Rows are points. Each copy is the shape, with its points in the same order, stretched, turned, moved and blurred by noise. Is it also mirrored, or only turned?
(in the rows, 128 means zero)

Shape (6 x 2)
[[115 161]
 [139  44]
 [123 151]
 [126 139]
 [146 123]
 [153 116]]
Copy 1 (6 x 2)
[[161 118]
 [ 47 148]
 [148 128]
 [138 128]
 [115 151]
 [108 157]]
Copy 1 is: mirrored
Copy 2 (6 x 2)
[[170 151]
 [ 61  99]
 [165 141]
 [155 137]
 [143 116]
 [137 104]]
Copy 2 is: only turned

Shape (6 x 3)
[[ 96  98 140]
 [127 145  80]
 [112 106 154]
 [167  95 146]
 [106 138 159]
 [144  81  77]]
Copy 1 (6 x 3)
[[113 119 159]
 [116 180 116]
 [115 108 140]
 [148 112 122]
 [ 82 113 134]
 [172 158 137]]
Copy 1 is: mirrored
Copy 2 (6 x 3)
[[103 120 170]
 [167  92 146]
 [ 96 132 153]
 [ 94 106 112]
 [106 162 145]
 [138  39 151]]
Copy 2 is: mirrored
Copy 3 (6 x 3)
[[ 81 103 135]
 [157 114 149]
 [ 88 109 121]
 [115  79  88]
 [ 99 144 117]
 [134  52 142]]
Copy 3 is: mirrored

Shape (10 x 4)
[[ 89 126 179 174]
 [140  94 116 108]
 [107 150 169 141]
 [128  76  83  92]
 [150 172 154 127]
 [116 188 133 126]
 [ 88  95 144 163]
 [148 145 145  90]
 [139 124 108 140]
 [143 133  94 111]]
Copy 1 (10 x 4)
[[136 201 154 166]
 [129 112 140 132]
 [109 194 148 142]
 [141  83 113 135]
 [ 97 186 153 100]
 [105 188 114 106]
 [153 163 142 169]
 [ 86 147 142 115]
 [143 142 133 116]
 [129 129 117 105]]
Copy 1 is: only turned
Copy 2 (10 x 4)
[[ 55 149 130 185]
 [159 134 134 107]
 [ 76 145 153 148]
 [186 155 113  88]
 [128 125 191 134]
 [129 167 195 147]
 [ 83 157  99 157]
 [139 138 185 101]
 [155 131 137 144]
 [183 146 167 127]]
Copy 2 is: only turned
Copy 3 (10 x 4)
[[ 86 154 163 134]
 [161 157  92 119]
 [ 94 134 152 111]
 [171 168  58 131]
 [119 103 152  99]
 [ 96  92 135 118]
 [107 169 130 154]
 [136 132 109  80]
 [146 124 118 142]
 [152 116  98 127]]
Copy 3 is: mirrored

Shape (12 x 6)
[[160 158 104  74  79 121]
 [159 145 121 112  95 156]
 [132 147 110 166 123 102]
 [119  97 141 167 127 123]
 [106  86 155 156 130  85]
 [ 97 121 108 124 120 129]
 [ 72 131 120 152 132  73]
 [121 151 124 141 153  92]
 [138 171  98 100  75 143]
 [126 107  79 107 144  86]
 [137 105 114 162 135 126]
 [170 156  91 112  37 146]]
Copy 1 (12 x 6)
[[107 116  88 128  48 183]
 [150 110 106 123  73 152]
 [105 109 139 126 111  96]
 [130  96 153 114 150 120]
 [ 96 104 171  92 157 135]
 [100  96 122 157 139 135]
 [ 56 112 164 152 146 119]
 [ 84 147 129 121 123 102]
 [117 103  98 170  47 171]
 [ 60 118  84 119 132 135]
 [125  88 118 108 140 103]
 [145  52 108 143  29 181]]
Copy 1 is: only turned
Copy 2 (12 x 6)
[[132  98  96  78 159 151]
 [160 110 113  92 130 154]
 [132 127 123 106 110  98]
 [159 106 116 153  93 110]
 [139  80 117 175  99  99]
 [120 135 103 127 114 139]
 [ 85 124 116 137  98 103]
 [108 129 147 117 121 110]
 [127 122  97  65 132 159]
 [118 135 101 141 158 108]
 [163 124 116 139 113 108]
 [163  95  65  62 133 143]]
Copy 2 is: only turned
Copy 3 (12 x 6)
[[117  91 173  91 141  93]
 [131 136 149 113 125  84]
 [129 132 102 103 193 118]
 [145 142 116 145 160 139]
 [128 125 124 164 182 172]
 [104 104 110 102 137 138]
 [ 73 105 105 111 184 167]
 [ 88 113 115 134 184 115]
 [102 121 142  70 131  93]
 [128  76 112 111 181 130]
 [157 140 101 132 168 113]
 [158 137 157  48 135  76]]
Copy 3 is: mirrored

Shape (12 x 8)
[[124 131 102 115 104 105 139  97]
 [154 174  74 127 151 134 112  98]
 [ 93 160 160 154 106 113 123 105]
 [ 86 136  94 126 104 152 138  83]
 [224 141 117 149 131 133 126  82]
 [118 133  79 154 147 102  93  91]
 [ 81 134 162 119 163 141 126 184]
 [ 85 146 135 106 119 110 103  85]
 [ 83 133 126 125 102 143  88 173]
 [ 97 157 158 139 116 112 134 175]
 [ 78 132 127 131 110 121 130 101]
 [109 134 150 141 111 127 141  98]]
Copy 1 (12 x 8)
[[103 106 139 143 113 106 145  93]
 [147 137  99 188 104 111 131 119]
 [ 81 159 154 116 123 147 122  69]
 [131 107 134 143 115 159 157  79]
 [162 133 176 159  97  96  87 123]
 [125 124  95 164 150  98 116  86]
 [119 185  97  85 148 145 161 133]
 [104 133 118 120 109 124 142  56]
 [ 91 139  80  96 106 163 129 122]
 [ 67 174 126 102 129 141 144 129]
 [103 128 135 125 135 144 147  68]
 [111 137 165 116 130 140 130  71]]
Copy 1 is: only turned
Copy 2 (12 x 8)
[[105 167 104 128 124 131 134  97]
 [132 119 108 195 173 132 115  87]
 [ 57 154 138 118 133 152  84 136]
 [ 57 129  99 155 110 149 144  91]
 [170 149 149 157 241 133 146 110]
 [114 108 108 132 152 140  94  69]
 [ 72  80 153 156  81  91  83 181]
 [ 65 163 135 130 100 141  91  85]
 [ 91  89 129 147  62 155 101 163]
 [ 85 128 128 134  98 124  84 189]
 [ 56 140 117 122 101 136 111 109]
 [ 67 149 137 121 138 132 117 126]]
Copy 2 is: mirrored

Shape (13 x 8)
[[115 157 121 190 130 134  99 104]
 [185 114 109  62 186 124 164 152]
 [109 136 106 112 144  82 106 123]
 [113 132 135 176 115 112 135 114]
 [122  98 144 100 144 142 144 101]
 [130 108 164  92 154 157 127 131]
 [102 114 132  98 101 151 135 116]
 [ 88  89 178 118 117 125 119 157]
 [161  77  65  52 165 146 158 133]
 [ 75 119 157 118 157 142 137 124]
 [ 99 166 114 164 117 143 112 136]
 [127 101 205 100 136 171  95 116]
 [ 98 174 113 144  97 111 139 107]]
Copy 1 (13 x 8)
[[104 133 159 129 190 178 147 138]
 [149  87  69 192  57  52 177 133]
 [137 125 123 113 157  75 124 139]
 [122 119 189 133 163 147 143 107]
 [147  92 123 161 109 121 122 109]
 [139 101 110 148  67 131 148 139]
 [166 126 135 140 126 145 114 136]
 [137 120 166 112  70 116 124 136]
 [137  97  58 218  92  51 127 163]
 [152  71 160 135 114 137 115 157]
 [133 142 157 133 159 170 152 172]
 [134 113 120 105  56 166 144 105]
 [176 130 170 120 190 153 135 134]]
Copy 1 is: mirrored
Copy 2 (13 x 8)
[[123 151 117 150 113 137 121  64]
 [174 142 106 126 167 145 137 184]
 [129 101  96 122 158 113 141 100]
 [ 93 124 129 137 115 147 145  96]
 [157 109 141 131 131 139 117 132]
 [169 118 138 158 130 128  84 137]
 [134  91 141 109 109 133  89 126]
 [130  66 121 149 112 132  80 126]
 [198 128 100  90 141 178 131 166]
 [138  91 136 145 149 159  88 107]
 [117 139 119 117 120 136  96  85]
 [181 108 147 183 101 106  66 124]
 [ 84 115 137 102 136 113 140  93]]
Copy 2 is: only turned
Copy 3 (13 x 8)
[[116 156  71 148 191 117 134 145]
 [113  84 171 194 100 186 161  69]
 [ 89 138 152 140 133 126 105 124]
 [125 152 100 102 147 115 148 146]
 [111 114 158 114 154 165 155 106]
 [139  99 156 144 161 178 144 131]
 [110 109 123 103 152 186 123 122]
 [154 106 155  87 142 136 126 166]
 [ 80  52 167 163 121 186 146  39]
 [103 108 157 118 163 146 156 170]
 [113 127  59 146 168 142 127 157]
 [176 119 158 129 196 179 132 146]
 [ 93 160  85 115 134 159 124 145]]
Copy 3 is: mirrored
Copy 4 (13 x 8)
[[119 102 105 156 123 162 143 105]
 [145 177 144 140 148 108  94 213]
 [111 165 123 140 121 114 160 132]
 [105 110 101 126 126 151 157 137]
 [144 129 140 101 121  97 130 156]
 [162 151 118  99 104 111 107 153]
 [131 143 122  78 143  97 119 118]
 [128 156  69  76  87 102 142 136]
 [132 160 153 135 178  49  93 184]
 [173 127 102  97 112 117 177 131]
 [130 126  84 132 146 158 141  97]
 [160 146 116  82  61 111  82 131]
 [113 133 122 110 158 161 161 109]]
Copy 4 is: mirrored

Shape (12 x 9)
[[104 158 139 118 152 162 139 108 180]
 [114  94 145 137 176 145 178 103 160]
 [150 143  82 166 164 140 156 129 134]
 [104 142 119 118 159 149 108 165 102]
 [103 137 163 113 183  95  52 148 128]
 [123 159 137 152 117 117 156 121 146]
 [136  78 128 125 148 125 118 164 157]
 [138 185 163  90 167 108 138 109 146]
 [104 100 106 117  80 155  88 109 160]
 [134 100 149 140 123 150 108 119 153]
 [146 117 215 118 198 108 133 119 122]
 [132 177 128 128 141 144 122 162 143]]
Copy 1 (12 x 9)
[[129 146 105 126 126  95 137 126 212]
 [138 102 113 120 107  59 178 138 167]
 [164 115 129 142 112 142 176 167 147]
 [ 97 142 137 137 184 162 165 137 130]
 [126 171 101 105 225 115 106 132 114]
 [135 137 106 171 103 111 115 126 143]
 [118  87 115  92 146 125 125 137 129]
 [171 179 113 131 136  94 118  84 152]
 [ 73 142 135 103 116 136  95 180 186]
 [112 115 138 129 137  94 107 156 164]
 [169 130 134 138 178  37 129  88 112]
 [138 134 117 151 154 151 122 115 156]]
Copy 1 is: mirrored
Copy 2 (12 x 9)
[[183 158  76 158  64 165 132 130 127]
 [113  92  86 152  61 199 135 119 134]
 [111  99  55 171 120 135 139  65 106]
 [120 168  91 161 143 136  79 128 131]
 [117 217 100 126 130 116 133 177 159]
 [163 118 123 165 123 149 164  95 151]
 [123 116  87  82 125 157 105 111 150]
 [178 157  90 162 121 141 184 177 106]
 [156 155 162  91  78 133  87  81 128]
 [145 116 121 118  76 128 116 117 157]
 [120 111  95 153  97 139 167 212 158]
 [180 151  70 156 143 125 119 120 140]]
Copy 2 is: mirrored
Copy 3 (12 x 9)
[[ 80 108 138 157 196 143 138 122 125]
 [118  85 133 132 199  91 138 125 153]
 [124 144  88 167 147  84 117 101 111]
 [127 106 111 143 118 133 103 105  69]
 [170  93 144 182 140 166 125 134  89]
 [ 98 130 120 150 133 121 147 150 146]
 [150 108  96 112 160 140 128 135 119]
 [112 124 151 158 167 131 167 177  97]
 [112 155 147 115 128 160 110  71 144]
 [127 117 128 139 147 138 155 107 154]
 [156  53 151 147 175 114 198 182 124]
 [106 123  96 160 140 144 143 126  86]]
Copy 3 is: only turned

Shape (14 x 11)
[[150 133 159 136 100 124 171  76 140 137 129]
 [126 170 144 121 144 110 108  86 131  77 157]
 [129 140 166 154 146 118  87 106  92 160 133]
 [119  77 107  97 137 126 118  92 101  76 101]
 [138 124 169 146 140 127 165 162 167 125 119]
 [145 158  89 161 110 113  97 133 125 133 161]
 [144 139  75 176 160 159 126 111 160 132 124]
 [148 158 141 114 119 180 105 146 174 136  75]
 [ 93 136 166 128 173 119 159  83 166 143 155]
 [141 177 139 102 122 108 109 148  85 106  81]
 [180 175 166 129 177  94 117 131  87 167 142]
 [ 81 152 170 150 151 125 108 168 111 117 114]
 [ 97 169 150 130 184 179 141 140 162 145 165]
 [175 177 103 143 116 172 140 148 116  86 137]]
Copy 1 (14 x 11)
[[147  81 133 174 115 106 124  97 153 148 138]
 [155 132 159 146 111  78  64 126 148  95 159]
 [103 152 162 124 142  70 115 108 166 148 107]
 [121  81 175 125 152 119 113 117  96  69 142]
 [139 142 128 154 116 168 128 103 174 137 144]
 [146 131 109 127 160 111  83 167 156 135  96]
 [170 129  88 117 196 133  88  98 150 122 114]
 [193 166 120 106 157 140 135 116 104 177 141]
 [118 133 125 122  71 106  98  54 177 103 164]
 [145 160 142 145 153  80 147 167 122 124 132]
 [ 87 160 126 158 165  55 108 132 194 161 156]
 [131 191 161 111 115 117 143 125 177 104 112]
 [165 158 110  74 113 124 104  91 206 128 165]
 [208 114 128 141 195 123 109 161 173 144 136]]
Copy 1 is: mirrored
Copy 2 (14 x 11)
[[159 114 148 179 163 125 154 105 102 106 158]
 [170 127 121 110 109 121 117  52  93  92 110]
 [148 119 141 176 166 110  51 129 110 144 103]
 [ 86  87  98 145 102 160 138  94 109 131 118]
 [153 114 124 110 145  85 148 157 149 156 147]
 [140 166 121 147 114 123  88 117 163  77 108]
 [102 167 149 117 157 103 137 133 160 104  92]
 [144 157 174 128 143 141 151 148 168 195 143]
 [136 137 125 128 163  57 129  80  81 128 144]
 [197 112 117 155  89 143 127 110 125 175  87]
 [204 109 105 156 194  99  68 111 128 152  88]
 [160 134 125 116  94  88  86 153 105 179 104]
 [141 189 115  87 169  76 115 133  96 137 128]
 [174 163 122 102 123 163 155 150 144  90 108]]
Copy 2 is: only turned
Copy 3 (14 x 11)
[[154 171 149 107 138 121 150 105 165 123 135]
 [143  99 146 106 190 125 113 134 145  82 125]
 [176 105 167 113 116 117 105 126 105 118 181]
 [108 128 135 118 150 107  81 103 135 135  47]
 [151 148 104  99 145 141 152 189 129 146 114]
 [108 104 157 152 112 109 138 152 127 115 160]
 [125 160 173 188 141 169 132 156 116 143 114]
 [167 163  94 156  94 138  92 204 168 113 135]
 [149 155 173  68 189 179 107 134 142 125 146]
 [160 149 111 139 123  46  99 174 110  63 123]
 [174 148 120 125 155  93 104 120  76 105 190]
 [159 105 150  89 115 119 117 207  97  98 128]
 [150 153 133  96 154 211 100 178 115 100 164]
 [126 146  88 170 125 115 158 163 121  74 102]]
Copy 3 is: only turned
Copy 4 (14 x 11)
[[147 105 142 121 127 171 120 128 103  81 127]
 [114 163 111 120 142 130 112 138 145  83 156]
 [106 157 162 108 155 133  81  87 157 113 110]
 [136 116  64 156 164 150 121  86 130 122 147]
 [128 104 166 168 119 125 145 152 149  98 109]
 [105 142 142 117 131 117  72 128 104 149 150]
 [163 138 129 139 119 151  81 156 142 158 126]
 [139 124 112 136  79 116 109 140 133 110  62]
 [108 143 152 132 147 188 144 151 174  85 120]
 [127 159 120 114 129  73 140  95 122 114 111]
 [120 134 180  62 129  95 119  95 179 110 127]
 [ 99 182 163 166 153 107 132 113 158 109 101]
 [105 159 157 149  84 161 135 143 180 116 117]
 [163 132 122 144  68 103 105 123 101 125 156]]
Copy 4 is: mirrored

Shape (16 x 12)
[[110 122 153 109 107 108 137 169 157 142 110 145]
 [106 120 143 114 160 155 126 109 109 132 130 172]
 [157  89  77 138 110  75 147 128  85 109 163 165]
 [140 142 122 121 132 153 153 110  88 102 140 114]
 [188 108 128 146 144 144  92 118 101 178 121 156]
 [175 107  85 114  94 134 118 101 121 149 142 134]
 [191 169 107 158 146 116 110 147  90 136 135 179]
 [169  88 107 126 165 138 103 129 164  97 166 115]
 [127 164 157  93 119  79 148 107 141  95  84 113]
 [120 163 101 110 164 126 113 115 110 172 141 142]
 [112 128 126  78 108 134 108 168  94 127  90 143]
 [158 164 146 103 137 108  80 135 153 175 169 122]
 [119 135  88 157 105 143 128 143 112 152 131 132]
 [109 124 122 132 113 122 117 118 139  96 129 144]
 [107 123 122 129 133 126 109 160 140 124 127 111]
 [190 116 124 140 106 151 138 130 154 165  86 178]]
Copy 1 (16 x 12)
[[172 142 139 133 140 111 115 157 119 105  84 138]
 [138 162 170 137  79 149 165 112 173 111  93 172]
 [132 108 140 170 101 122 202 103  81 156 103  97]
 [114 142 137 140 141 139 151  68 159 136 151 139]
 [129 109 166 148  58 165 100 106 132 177 118 114]
 [134  73 122 144  83 113 133  93 115 141 139 100]
 [157 101 211 160 125 196 104 101  80 184 159 117]
 [ 86 138  94 189  72 144 142 139 122 128 163 151]
 [175 157  95 102 166 166 138 105 130 103 119 147]
 [151 144 215 111  98 172 144 147 138  92 141 109]
 [156 132 155 160 145 147 124 104 140  62  76  92]
 [118 116 192  89  97 171  97 169  85 102 150 148]
 [149  81 169 135 122 122 129 115 150 137 123  84]
 [141 103 114 133 124 125 162 123 148 122 104 156]
 [122 126 135 147 133 137 125 143 151  96 115 118]
 [191 105 125 166  87 126  73 107 125 199 135 120]]
Copy 1 is: mirrored
Copy 2 (16 x 12)
[[128 112 154 136  49 176 143 106 112 128 122 121]
 [140  86 126 164 171 134 130 119 131 153 154  94]
 [182 180 126 192 141  85 166 192 140 163 136  72]
 [123 158  69 167 197 117 115 111 124 123 137 109]
 [189  78 105 116 164  96 148 147 199 155 177 164]
 [166 153  95 142 150  99 143 162 163 188 126 142]
 [171 124 165 117 205 115 123 150 181 112 198 118]
 [215 167 130 161 146  85 188  72  95 166 139 156]
 [ 68 150 163 102 150 193 167 111 111 115  69 111]
 [180  96 138 133 196 133  98 125 157 128 130 106]
 [100 105 114 129  72 117  91  91 176 106 111  85]
 [197 118 139 118 141 200 151  87 151 144 133 136]
 [158 131  94 119 118 105  94 161 133 133 174 116]
 [122 144 131 130 121 142 151 134  99 163 146  93]
 [162 130 117 122  83 127 123  88 108 119 136 121]
 [139  95 158 108 133 116 146 163 163 169 165 190]]
Copy 2 is: only turned
Copy 3 (16 x 12)
[[105 143 172 128 133 119 128  95  93 158 139  93]
 [160 124  97 148 175 173 163 119 136 154 101 145]
 [157  73  95 164 118 128  96 102 138 107 145  75]
 [159 149  91 171 152 123 159 131 185 110 114 131]
 [112  68 156  93 163 182 174 125 163 123 101 126]
 [114  61 116 121 139 117 171 148 142 116 131  90]
 [125  97  99 106 165 156 147  83 153  71 158  84]
 [138 115 129 185 180 159 144 187 172 168 193 108]
 [139 204 116 127  80 141 135 140 116 150 144  69]
 [121 105  65 130 195 174 146 136 116 120 100  98]
 [131 123 103  83 158 102 155 106 153 173 104  94]
 [116 121 151  93 209 136 137 177 110 115 173  98]
 [ 92  78 105 124 143 119 122  96 131 108 109 120]
 [141 136 101 144 127 129 122 127 121 150 158 115]
 [113 132 122 139 151 131 111 133 136 165 141 113]
 [ 80  79 175 114 126 152 211  83 109 126 128  98]]
Copy 3 is: mirrored
